Every row gives one point. Examples show where two turns around zero, p and q, send a point. Where does a point land after both, in the order given? Backwards means that the second turn is done in reverse. Each puzzle has new turns, and all numbers are rounded.

Turn p:
[-0.11  0.11] => [-0.02  0.15]
[-0.02 -0.47] => [-0.30 -0.37]
[0.13 0.36] => [0.32 0.21]
Turn q:
[ 0.00 -0.16] => [-0.12 -0.11]
[0.17 0.18] => [0.25 0.00]
[-0.12 -0.47] => [-0.43 -0.23]
[-0.06  0.45] => [0.29 0.35]
Where do these land?
p, then q: [ 0.19 -0.30] => [-0.28 -0.22]
q, then p: [ 0.16 -0.12] => [-0.10 -0.17]
p, then q: [-0.48  0.09] => [0.04 0.49]
q, then p: [0.13 0.33] => [ 0.34 -0.09]

Turn p:
[ 0.15 -0.04  0.44] => [-0.12 -0.04  0.45]
[0.05 0.26 0.23] => [0.00 0.26 0.24]
[-0.33 -0.31 -0.34] => [-0.18 -0.23 -0.48]
[ 0.12  0.09 -0.33] => [ 0.30  0.02 -0.21]
Turn q:
[ 0.09  0.09 -0.33] => [ 0.06  0.14 -0.32]
[0.13 0.08 0.77] => [-0.18  0.13  0.75]
[ 0.14 -0.14  0.02] => [0.19 0.02 0.07]
[-0.19 -0.13 -0.30] => [ 0.06 -0.22 -0.30]
[-0.17  0.09 -0.16] => [-0.13 -0.07 -0.20]
Where do these land?
q, then p: [0.44 0.29 0.04] => [0.15 0.50 0.11]
q, then p: [-0.24 -0.21 -0.29] => [ 0.13 -0.35 -0.22]
q, then p: [-0.05 -0.40  0.14] => [ 0.00 -0.33  0.28]
p, then q backwards: [-0.14  0.33  0.11] => [0.26 0.27 0.05]

Turn p:
[0.03 0.25 0.41 0.38] => [-0.21  0.04 -0.18  0.54]
[-0.26 -0.55  0.06  0.08] => [-0.38  0.36  0.11 -0.31]
[-0.22  0.10 -0.40 -0.16] => [ 0.32  0.03 -0.20 -0.32]
[-0.02  0.05  0.06 -0.16] => [0.13 0.05 0.10 0.04]
[ 0.47  0.15 -0.14 -0.13] => [ 0.14 -0.48  0.15  0.04]
Turn q:
[ 0.23 -0.31 -0.19 -0.20] => [-0.25 -0.23  0.14 -0.30]
[ 0.00 -0.15 -0.54  0.16] => [ 0.07 -0.23 -0.32 -0.42]
[0.35 0.37 0.03 0.18] => [ 0.44 -0.21  0.20  0.14]
[-0.47  0.08  0.22  0.09] => [-0.03  0.38 -0.26  0.26]
[-0.07 -0.26 -0.21 -0.05] => [-0.20 -0.06 -0.14 -0.24]
[-0.34  0.32  0.28 -0.20] => [0.09 0.53 0.09 0.20]
[ 0.28 -0.05  0.41  0.02] => [-0.11 -0.17  0.28  0.36]
Where do these land?
q, then p backwards: [ 0.34  0.13 -0.07  0.00] => [ 0.24  0.04 -0.09 -0.26]
q, then p backwards: [-0.15 -0.27  0.01 -0.26] => [-0.08 -0.35  0.06  0.18]
q, then p: [-0.04  0.20 -0.16  0.00] => [ 0.10 -0.20  0.12  0.04]
p, then q: [ 0.13 -0.26 -0.21  0.21] => [-0.26  0.26 -0.07 -0.18]
q, then p: [ 0.02 -0.06  0.40 -0.57] => [ 0.06  0.43 -0.12  0.53]
p, then q: [-0.29  0.27  0.03  0.62] => [ 0.34 -0.04 -0.48 -0.43]
